Every row gives one point. The window is the flat piece filled in between its corners: a triangle in 3 columns, a solid with four corners in 4, and so on. A path goes straight from each point to the next, and from the last back to the first. After which points does the path pass through the window?
(in the rows, 128 means zero)

Window (3 x 3):
[[182 123  70]
 [ 87 147  78]
 [128  93 174]]
Path:
(1): [ 95 103  75]
(2): [ 81 132  70]
(3): [120 173 109]
(4): [ 93 196 110]
(5): [96 83 55]
(6): [148  60 108]
(7): [126 149 196]
(8): [ 96 193  89]
Through the window after points: 2, 4, 6, 8

Window (3 x 3):
[[158  47 108]
 [120 207 108]
 [108 116  93]]
Path:
(1): [175 153  56]
(2): [133  98 134]
(3): [129 104 135]
(4): [146  68  49]
(5): [140  72  80]
(6): [124  47 141]
(7): [ 70 107 136]
(8): [142 138  69]
(9): [145 120  52]
(10): [ 92 115 116]
(11): [131  67 173]
(12): [164  56  68]
Through the window after points: 3, 7, 9, 11

Window (4 x 4):
[[138  88 153 131]
 [116  87  94 189]
 [137 171 178 111]
 [100 197 136  44]]
Path:
(1): [116 148 217 110]
(2): [104 100 209 178]
(3): [157 118  95 134]
(4): [156 104  96 164]
(5): [ 83  98 109 176]
(6): [ 68 176 208  61]
(7): [148 183 119 102]
(8): [130 101  72 166]
(9): [ 86  90 170 193]
(10): [ 67 148 166  91]
(11): [193 187 159  62]
(12): [152 136 122  78]
(13): [ 61 140 169 140]
(14): [ 65 171 179 124]
(15): [159 174 137  64]
(16): [165 143  94  89]
Through the window after points: 4, 8, 12, 14

Window (4 x 4):
[[170 142 162  79]
 [ 75 146  84 164]
 [196 107 184 102]
 [112 163 156 148]]
Path:
(1): [ 75 133 125  62]
(2): [ 91 158 226  96]
(3): [147 149 115 167]
(4): [189 158 117 116]
(5): [ 84 139 186  89]
(6): [163 104 193  98]
(7): [206 135 152 119]
(8): [ 98 158  84 227]
Through the window after points: 2, 6, 8

Window (6 x 6):
[[117  84  77 180 156 129]
 [ 85 232 103 118 152 111]
 [ 53 191 172  49  80 174]
 [143  92 109 133 178  99]
 [165 151 191 116  70 191]
 [115  76 127 175 125  80]]
Path:
(1): [101 146 195 121 109 169]
(2): [ 83 188 136 167 156 121]
(3): [105 221  77  73 138 109]
(4): [ 84 196 132  42  81 147]
(5): [ 75 128 165 134 120 147]
(6): [103  96 147 218 156 121]
(7): [154  97 101 121 123  90]
(8): [131 142  47 131  88 148]
(9): [ 81 113 155 151 175 123]
(10): [102  74 164 147 192 109]
(11): [111 139  34 149 106  99]
(12): [189  54 102 109 108  75]
(13): [ 70 123 103 235 215 126]
(14): [ 66  90 172 144 145 104]
(15): [182 120  77 125  80 166]
(16): [168 148 140 109  75 170]
Through the window after points: 2, 4, 8, 16

Window (8 x 8):
[[ 95 168 108 188 167  69 150  98]
 [135 135 146  88 119  91 144 118]
 [138 176 115 140 168 138 133 142]
 [ 95  73 170 140 114 120 117 171]
 [103 129 170 141  70 132 140  87]
 [ 63 141 216  72 177  80 173 249]
 [103 169 113 133 116 116  66 150]
 [ 28  88 120  38  45 163  92 145]]
Path:
(1): [124 108 134 153  58  73 124 177]
(2): [ 82 139  74 126  54 121 153 169]
(3): [120 125 213 106 152  96  92  89]
(4): [ 78 156 138 148 193 194  72 108]
(5): [154 125 158 153  76  11 189 163]
(6): [109 166 118 109  70  94 163 171]
(7): [ 90  99 159  73 125 128 108 112]
(8): [ 66 109 184  82 159 176 128  94]
Through the window after points: 6, 8

Window (8 x 8):
[[170 166  60 110 120 121 122  82]
 [ 55 108 148 184 166 155 126 157]
 [125 127 105  85  84  77 133  32]
 [ 80 159 185 194 177 141 203 183]
 [117  64 160 155 199 133 182 158]
 [122 136 204 154 174 157 126 127]
 [179 189  76  46  73  52  87 171]
 [147 161  98 116 167  37 102 121]]
Path:
(1): [ 39 158 164 113 179 139 106 112]
(2): [195  93 152 189 123 154 174 154]
(3): [192 166  73 134  48  60  48 127]
(4): [113 123 106  41 198 115 181  62]
(5): [ 97 137 159 111 191 109 129 130]
(6): [150 139 106 192 111 101 111 128]
(7): [142 133 124 183 151  88 117 133]
(8): [111 123 137  78 187 100 151 132]
Through the window after points: 5, 7

Window (9 x 9):
[[115  16 154 100 202  86  95 132 177]
 [187 143 142 167 127 135 116 215 121]
 [176 133  79  97 108  99 156 181 111]
 [135 116 137  83 141 180 148 158 142]
 [ 68 156 130 150 224 204  77   7  50]
 [114 101  97 141  88 147 125 182 122]
 [111 136 127 103 136  93 175 206 136]
 [136 152 129 179  61 186 186  89  98]
 [129 125  55 154 192 107 117 142 177]]
Path:
(1): [159 114  91 177 147 147 149 189 130]
(2): [122  93 112 135 157 140 146 189 125]
(3): [126 173 165  39 116 104 160 134 164]
(4): [136 143 144 156 109 129 124 119 130]
(5): [135  97  96 123 168 178 131 129 102]
(6): [128 123  94 143 166 170 178 138 114]
(7): [126 174 145 137  66 133  39 146 103]
(8): [109 159 125 146 113 100 133 131 146]
(9): [145 106  86 126 152 139 148 164 130]
(10): [139  77  68 124 184 134 151 212  90]
(11): [132 143 171 142  89 136  94 104 160]
(12): [116 177 126  86  67 135 136 155  94]
Through the window after points: 2, 8, 10

Window (11 x 11):
[[138  80 127 131  68 156 129 157  33 157  89]
 [117  70  92  55 183 200 131 167 201 102  78]
 [181 175 148 157 153  59 140 145 149  26 177]
 [149 100 127 132 129  83 182 132  95 172 161]
 [154  91 162 249 109 170 201  86 114 177 197]
 [119  88 124 199 165  61 179 122 146 147 104]
 [142 195 143 183  65 112 141 130 151 156 122]
 [136  80 136 167 113 158  97 167 106 141 200]
 [211 186 173 231 138  70 132  68 157 148 157]
 [111 205 125 133 181 115 100 106  52 100 144]
 [122  75 151 104  14  78 130 109 172 117  94]]
Path:
(1): [137 125  57 224  52 158 142 125 134 142 134]
(2): [135 137  84 176 126  98 144  97 157 102 156]
(3): [146 130 235 142 147 133 124 178  84 158 153]
(4): [108  83 183 107 167 126 122 152 184 153 112]
(5): [145  93  38  88 152 200 153 150 156  80  91]
(6): [139 112 104 149 115 129 153 112 124 114 134]
(7): [122 116 194 112 123  76 125 187 106 142 137]
(8): [168 163 247  81 169  40 140 134 117 120 133]
Through the window after points: 4, 8

Window (11 x 11):
[[204  97 184  49  63 100 120 122 115 162 143]
 [136 179  90 117 124 196  59 140 110 168 167]
 [ 73 106  97 163 114 186  70  72  96 140 123]
 [103 195 217 134  89  71 215 128 125 144 122]
 [ 85 194 219 168 116  87 189 121 226 166  87]
 [143 179  51 117  72  57 206  37 115 179 100]
 [ 99 156 125 109 177 112  75  69 117 169 146]
 [222  63 189 151  90 115 101 218  67 150 101]
 [149  84 133 107 119 153  97 213  99 100  95]
 [180  69 130 113  60  66  74 158  98 126 170]
 [ 75  95 100 108 101 119  83 121  96 206 136]]
Path:
(1): [ 94  78 136 129 122 145 121 134 109 137 158]
(2): [119 144 111 146 103 155  76 104 108 142  88]
(3): [102 157 173  99  71  75 139  91  99 166  91]
(4): [143 158 126 159 150 121 172 143 142 145 170]
(5): [178  60 135 200 124 116 124 143 181 152 216]
(6): [137 172 161  67  64  90 122 135  61 135  71]
(7): [ 88 147 182 107 115 136  84 131  90 161  85]
(8): [193  78 121 118 110 126 101 159 133 137 180]
(9): [147  38 166 148 135  96 176 165 142 143 181]
(10): [122 214 114 128  82 128  89 130  76 149  48]
(11): [ 99 190 230 203  79  72  93  56 122 146  17]
(12): [127 126 135  84 109 125 187 171 117 146 182]
Through the window after points: 1, 3, 11

Window (12 x 12):
[[153 126 111 249 139  82 150  60  98 100 172 102]
 [ 86 144  85 128  95 129 127 175 151 157  89 190]
 [ 89 150  86 179 199 160 112 115 150 104 101  79]
 [112  87  98 131 141 126 180 216 155 147 123 174]
 [168 136 164 156 111 179  76 152  71 214  70 123]
 [ 82 137 169 100 149 107 164 167  83 134 172  39]
 [175 167 139 121 154  96 104 188  48 122 106 145]
 [137 189 120  88 148 155 117 203 177 136 113 127]
 [152 106  98 198  97  80 149 140 151 131  48 138]
 [ 69  83 241 159  88  60 116 107 154 134 138 141]
 [147 122 222 114  96 120 138 100  82 157  99 168]
 [153 119 134 111 157 102  94 101  91 103 161  47]]
Path:
(1): [107 132 135 187  78 167  74 108 130  61 123 118]
(2): [ 75  83 155 103  61 201 150 120  66  93 113  95]
(3): [113 133 155 135 152  75 132 180 152 160 124 135]
(4): [118 152 198 166 178  56 189  96 143 199  78 153]
(5): [136 112  85 148 103 189  68 167  89  91 141  93]
(6): [111 117 105 191 116 146 151 112  78  56 119  84]
(7): [127 139 143 162 158  87 136 126 126 156 150 100]
(8): [159 140 124 161 202  43 208 131  92 184 169  87]
Through the window after points: 4, 6, 8

Window (14 x 14):
[[ 83 172 168 148  83 111 167 155  88  67 178  75  24 212]
 [104 185 138 153 100 184 204 140 150  95 181  86 114 186]
 [ 96 128 149 146 167  61 127 103 127 140 162 220  84 134]
 [115  98 100 106 188  96 102 170  84 146 116 141 132 148]
 [121  74 128  75 207 127 105 118 117  80  57 194 102 164]
 [117  81 186  90  71  78 132  98 144 136 214 186 112  73]
 [157 111 139 149 146  94  56 139 137  68 153 232 144  79]
 [ 74 172 208 159  44 144 165 191 157 107 163 152 132 156]
 [138 192 181 133  79 144 131 136 159 145 124 100 103 143]
 [136  72 163 170 179  70 117 151 164  97 118 150 126 109]
 [147 121 128 102 249 112 163 189  72 107  87 156  68 116]
 [ 90  96 122 126 209 158 103 170 120 121 120 141  42 133]
 [111 160 228 123 131 132 114 137 148 107 199 137 141 158]
 [ 51 177 176 148 113 167 159 116  89  87 121  76 108 142]]
Path:
(1): [114  52 207 145 103 149 155 103 109 145 163 198  75 120]
(2): [128  84 185 127 125 153 106 122  48 102 157 147 122 173]
(3): [ 80 188 130 121 183  67 147 174 200 120 103 139  61  92]
(4): [103 168 123 109 196 111 142 166 138 106 142 167  74 119]
(5): [125 105 162 147 146 106 137 125 101 118 137 164 110 147]
(6): [109 105 164 138 156 120 167 161  80 116 134 145  82 158]
(7): [119 211 112 102 152  96  75 142 171  50 131  92  79 133]
(8): [ 68 149 139  67 116 104 136 125 183  53 139 171 136 110]
(9): [144 125 173 207 155 130 133 179  48 185 145 110  60 193]
(10): [155  42 214 130 108 129 121 138  96 140 149 154 108 141]
(11): [ 99 184 143 137 136 111 138 143 142  88 153 146 121 138]
(12): [108 149 141 126 158  79 117 135 141 114 146 162 106 133]
Through the window after points: 4, 6, 8, 12

Window (14 x 14):
[[120 113 152 131  85 123 104 107 112 110 162 117 172 121]
 [ 41 165 185 143 134 173 143 139 131 112 125 101 128 142]
 [ 89 111 115 135 112 119 123  83  73 176 132 118 103 134]
 [169 197 126 164 125  77 125 158 109  89 160 112 144 178]
 [179 110 120 122  72 125  98 156 111 109 151 102 135 166]
 [161 130 109 106  88 155   7 112 164 133 129 167 158 147]
 [130 118 130 156  91 114  87 133 141 133 188 154 129 162]
 [128 129 111 119 150 144 129 122 120 114 158 121 102 129]
 [114  83 112  91  78 154 114 126 140 126  96 174 146  93]
 [118 113  85 148 114 121 105 169  85 130 132  96 166 145]
 [128 126 164 121 105 119 151 125 154 146 140  61 127  93]
 [146 135  86  89  94 124 122 158 129 114 161 134 164 170]
 [162 128  91 134  98 151 135 126  84 171 145 109 132 108]
 [ 99  67 121 131 123 160 174 122 128 129 125 134 160 173]]
Path:
(1): [127 137  95 160  84 121 121 122 137 135 158 124 136 143]
(2): [129  99 150 102 124 140  95 138 119 119 154 151 130 139]
(3): [102 109 162 105 128 132 123 161  95 122 125 134 159 140]
(4): [131 136  69 155  82 146 114  99 155 134 143 105 115 117]
(5): [138 127  90 151  90 140 122 134 120 122 140 106 144 143]
(6): [124 148 167 114 159  71 107 177  88 121 147 114 153 148]
(7): [113 102 132 124 128 138 133 145 116 145 144 123 148 148]
(8): [126 110 105 130 102 145 142 114 129 107 133 130 144 155]
(9): [135 123 114 162  76 125 108 111 142  82 128  80 115 123]
(10): [138 136 120 117 112 123 101 151 103 150 159 130 147 146]
(11): [133 111 148 101 102 137 113 147  99 153 135 154 144 129]
(12): [134 129  96 132 100 137 103 114 141 106 134 102 143 144]
(13): [141 119  92 144  85 147 144 113 108 142 149 112 114 117]
(14): [115 108 133 119 126 133 113 130 107 149 133 132 158 156]
(15): [145 101 150 110 127 128 109 176 115 150 127 154 146 167]
(16): [129 139  94 129  77 146 130 112 138 102 158  94 148 119]
Through the window after points: 1, 3, 5, 7, 13

Window (14 x 14):
[[117 186  68  96  59 170 111 139 144 111 140 179 116  89]
 [125 100 100 135 113  38 172 193 147 102  36 101  80 137]
 [179 151  84 126 131 160 131 179 155 102 103 163 159 107]
 [129 220 118 125  88 120 126 151 108  70 184 183 169  62]
 [104  95 107  78 191 134 142 132 121 157 156  91 155 215]
 [105  85 116 118 178 137 176 105 122 145 149 183 129 187]
 [121 140 145 148 138 143 125 118 174  72 131 120 125 144]
 [162 144  65 169  96 133 106 139 119  34 201 142 133  93]
 [103 114 101 159 111 103 188 153 123 174  70  89 118  77]
 [ 73  66 109  92 189 124 131 167 115 150  59 126 110 112]
 [127  60 140 101  85 110 182 170  66 142   7  87 108  97]
 [141 120 139 120 174 132 116 154 123 172 137 140  80 164]
 [183 191  80  79 123 123 123 102 160  96 121 163 108  48]
 [111 147  91 127 212 151 118 101  95 136 109 141 122 210]]
Path:
(1): [ 90 133 148 111 173 141 169 193  70  74 162 114  44 101]
(2): [136 114 101 118 104 130 135 120 142 140  78 140 149 138]
(3): [137  98 104 121 129 102 138 140 119 134  91 134 140 125]
(4): [102 149 108 105 158 131 160 172 142 101 139 100  67 172]
(5): [106 142  97 131 191 125 166 151 141  56 151 150  78 147]
(6): [145 112 156 129  85 156  83  84 129 192  70 107 196 154]
(7): [132 113 100 119 141 137 104 119 143 138 103 157 133 123]
(8): [126 154 119 100 143 154 184 174  98  98 145 111 135 127]
Through the window after points: 1, 3, 5

Window (14 x 14):
[[ 74  97  89 217 143 154 183 221  85 181 135 117 131 208]
 [ 86 130  86 183 124 249 201 200  71 160 138 103  60 115]
 [163  74 174 151 119  77 101 161 119 106 108  66 157  60]
 [161  97 117 129 102 202 146  67 167 110 141 105 129 141]
 [198 133 118 160 130  87  34 128 155 100 172 143 125  70]
 [101 120  72  95 117 154 142 145 217 104 130 126 120  87]
 [134 162 174  85  79 170 144 109 205 176 171 140 109  96]
 [185 150 176 100 150 108 122 134 145  51 127 171 147  91]
 [ 40 123  46 203 149 165 225 144  46 185 171 118 161 115]
 [110  52 149  88 108 160 131 102 158 121 168 174  69  98]
 [121 141 187  93 136 103   8 109 148  52 148  96 152  95]
 [ 54 142  67 207  48 145 209 150  78 135 129 128  93 149]
 [190 117 122  51  92  80  68 152 117  70 193 101 167 102]
 [123 136  87  74 102 174 128  97 131 182  81 162  97 116]]
Path:
(1): [162  69 127 140  55 160 121 166  87 147 119 143 167  82]
(2): [ 70 186 122 136 197 126 152  85 177  98 199 111  38 163]
(3): [109 109 137 133 115  79 165 102 137  99 137  60  93 116]
(4): [105 121 111 124 111 178 135 151 113 137 146 142 143 113]
(5): [113  93 124 149 108 186 120 136 150 116 132 151 153 113]
(6): [140 156  97  98 138 106 158 128 111 131 185 109  58 130]
(7): [134  90  64 117 166 138 143  76  99 122 167  54  98 113]
(8): [102 144 154 152  65 189 145 213 138 131 135 181 141 114]
(9): [122 112 117 137  98 165 103 152 153 113 160 138 146  84]
(10): [149 150 124 112 125 125 141 116 170 144 141 122  87 111]
(11): [140 146 105 144 125 136 178  89 156 117 158  91  99 109]
(12): [109  78 129 143  78 162 103 167  98 122 120 135 155 127]
Through the window after points: 7, 9, 11
